Rows are points. A path goes straight from each point to the next, and from the last back to the first. The post is the endless flat space through its rows: a point in 2 columns, a line in 3, a plane in 4, and so on, so that a path can go around it. Count how often the path circles the post. Going back the other way cancels.
In the rows, zero is written as 128.

Post (1 x 2):
[[119 123]]
Path:
[[135  77]
 [ 87 106]
 [102 129]
 [118 139]
 [140 128]
 [153 101]
 [148  96]
 [174 123]
 [132 102]
 [ 95 103]
 [ 74 153]
 [107 180]
 [158 145]
 [130 146]
 [166 122]]
Times around: 2

Post, 5 rows:
[[147 137 130 100 115 121]
 [115 140 138 160 157 154]
 [115 143 168 143 181 151]
 [127 113 157 142 115 120]
 [132 164 134  65 105 198]]
Path (8 x 6):
[[175 181 145 116 154 133]
 [ 81 139 150 180 125 150]
 [ 90 147 179 123 154 160]
 [130 163 138 130  96 141]
 [132 146 121 161 144 146]
 [148 132 136 120 154 136]
 [160 117 136  65 149 146]
 [153 152 122 131 156 164]]
Times around: 0

Post:
[[123  96 151 109 101 130  83 127 111]
 [130 177 173  99 117 148 156 161 139]
 [106 150 137 133 111 152 137 175 166]
 [163 189 196 178 116 178 162 132 161]
 [178  73 102 133  31  98 138 116 151]
 [118 125 142  99 135  86 111 109 142]
 [149  96 124 118 134 134 119 110 112]
 [121 132 154 126 136 108 121 141  94]]
Path:
[[136 131 142 125 103 118 127 151 154]
 [159 191 164 119 141 135 109 147 146]
 [130 165 113 110 124 129 155 129 122]
 [130 159 141 107 122 115 113 114  85]
 [200 127 125 139  78 108 110 117 163]
 [166 163 187 150  84 150 100 182 150]
 [136 171 181 144 130 129  90 109 151]
 [128 128 113  81 106 125 120  92 100]
 [115 125 125 145 136 117 143 101 150]
 [121  93 150 153 126 115 129 129 112]
 [133 105 198 117 100 160  61 123 118]
 [155 141 161 121 138 137 118 150 123]
 [161 141 122  94 128 124 164 155 118]
 [158  97 163 124  96 159 110 144 145]
 [124 125 169  93 116  97 113 119 145]
 [155  79  90 184 174 109 108 144 140]
 [141 149 134 139 146 101 112 118 125]
 [162 139 124 109  78 136 141 114 100]
 [ 84 123 142 136  92 117 108 105 178]
 [ 99 112 183 119  81 100 118 123 143]
 [158  91 148 111  99 149 133 145 133]]
Times around: 2

Post:
[[113 153 173 163 165 161 102 107 157  78  66 134 154  94]
 [116 111 177 130 173 119  67 134 124 105 100 157 166  97]
 [150  94 145 144 157 125 109 144 128 150 158 109 166 212]
 [143 127 180 138 169  78 119 167 180  91  96 159 132 143]
 [112 122  89 153  95 126 113 153 104 110 136  99  86 135]
 [125 108  94 134 125 168 152 159 100 107 159 142 126 148]
 [152  99 119 141 147 129 130 174 147 172 174 115  71 158]
 [116 136  87 164 143 109 156 136 104 164 152 138 104 145]
 [100 128  90 157  76 149 143 140 138 139 153 122 145 101]
 [118 123  83 175  69 155 118 102 115 120 156 160  93 121]
 [153 132 168  70 179  97 123 110 153 133 147 129 159 175]
 [145 127 137 164 105 125 149 121  99 119 178 116 113 113]
 [161 132 187  96 124 129 137 113  98 167  98 147 167 147]]
Path, 11 rows:
[[153 103 113 127 124 130 140 132 125 147 150 132 160 125]
 [122 122  90 170 147 117 170  94 114 147 125 120 141 163]
 [100  80 130 124 129 135  82 136 129 143  94 159 121 169]
 [105 166 121 156 103 142 139 114 111 134 136 101 113 127]
 [154 140 160 148 142 123 112 161 143  88 152 145 136 153]
 [138 127 115 143 140 190 123 107  94 111 118 168 160  97]
 [143  71 155 157 154 129  80 144 124 134 123  95 154 122]
 [127  73 136 139 155 129 154 155  99 163 181 164 112 134]
 [131 151 157 143 107 145 132 117 141  83 118 164 146 155]
 [135 151 135 141 181 162 158 151 117 121 144 141 131 153]
 [140 131  90 155 113 115  86 147 140 123 166 187 139 133]]
Times around: 2

Post:
[[ 87 125 115 139 114 149 145  91 106  88 120  88 156 129 159 142 132 147]
 [133 132 120 111 110 117 127 100 123  94 147  91 149 128 136 122 104 114]
 [186 152 165 155 116 178  97 171 138  80 112 150  86 131 113  90 153 128]
 [107 132 117 123 140 110 148 107 113 136 149 135 119 162 147 119 115 141]
 [194 116 168 153  70 157 131 198 128 122  89 121 120 129 108 105 154 120]
 [117 138 137 121 133 164 137 117  74  97 141 122 161 134 150 143 106  93]
 [170 121 146 128  62 152  91 152 117 124 102 134 113 164  88 128 177 139]
 [ 90 129  85 139 132  95 107 132 105 147 145 132 117 114 133 116 114 132]
 [104 122 122 114 146 100 145 138  96 131 124  81 120 133 125 152 140 106]
 [145 106 119 147 135 126 117 118 100 111 133 125  97 120 143 146  99 140]
 [143 174 126 143 126 157 140 126 137 141 178 149  97 101  80 121 118 156]
 [110 154 121 134 102 152 149  79 120  89 111 134 123 124 164 158 134  94]
 [136 115 110 119 147 120 142  79  96 114 118 121 155 124 146 136 144 102]
 [124 123 109 151 146 106 131 135 119 128 158 130 147 147 147 180 128 122]
 [186 151 171 150  66 138 123 174 105  83  71 123 123 144  88 112 152 140]
 [114 113 164 172 111 146 138 101 112 107 123 107 140 155 117 135 138  78]
 [179 139 195 147  94 163  80 162 140 135  86 139 123 129 117 108 153 140]]
Path, 24 rows:
[[197 137 102 142  72  82 109 172 118  70 103 126 106 149  77 138 103 158]
 [158 150 116 138 116 154 107 133 126 159 180 145  98 132 119 118  91 152]
 [ 70 115 112 122  89  91 123  73 105 126 118  98  86 164 158 126 132 140]
 [107 106 113 164 123 123 105 141 139 102 209 152 144 200 138 182 127 111]
 [115 116 127 162  99 118 148 133  86  95  99 103 146 144  82  82 134 114]
 [ 84 133 127 187  67 176 123 127 168 139 119 137 129 120 149 119 144 143]
 [135 118 159 162  96  93 186 170 126 112 135  73 122 153  60  64 118 109]
 [182  94 153 161 119  81 115 163 112 136 100 135 124 156  96 109 165 134]
 [161 173 114 135 116 152 115 120 160 120 168 140 146 116 134 128 169 131]
 [165 126 114 101 133 105 120 140 112 173 127 135  76 134  93 119 145 136]
 [185 112 156 137 105 187  86 136 151 133 139 152 140 122  87  89 124  98]
 [137 107 137 132 115 123 104 125 123 131 117 137  57 109 122 100 131  72]
 [130 116 138 163 118 171 136 121 110  94 135 126 108 133 179 177 155 141]
 [146 145 122 135  97 187 145  91  78  69 117 114 151 124 145 142 120 149]
 [116 147 132 144 122 149 151 161 122 110 155  92 134 128  92 118  91  97]
 [122 156  83 142 147 130 144 163  42  75  98 167 115  91 156 187 115 141]
 [151 147 150 110 106 122 178  92 114 143 176  95 151 113 102 126 110 153]
 [116 168 117 152 148 162 147 110 134 116 160 147 152  95 167 101 115 125]
 [188 110 139 128 115 187 112 129 111  52  80 118 129 142 154 119 137  69]
 [124 106  99 142 153  93 141 133 111  71  84 116 126 135 141 157 138 127]
 [165 123 136 124  73 103 118 193  92  98 111 124 130 153 106  94 125 108]
 [116 163 116  92  83 124 140 134  50 112 165  82 158 125 105 121 111  98]
 [130 136 130 173 114 150 168  97 133  85 116  82 141 129 109 139 147  94]
 [120 167 105 119 112 119 133 139 155 116 103 154 110 122 151 145 123 118]]
Times around: 3
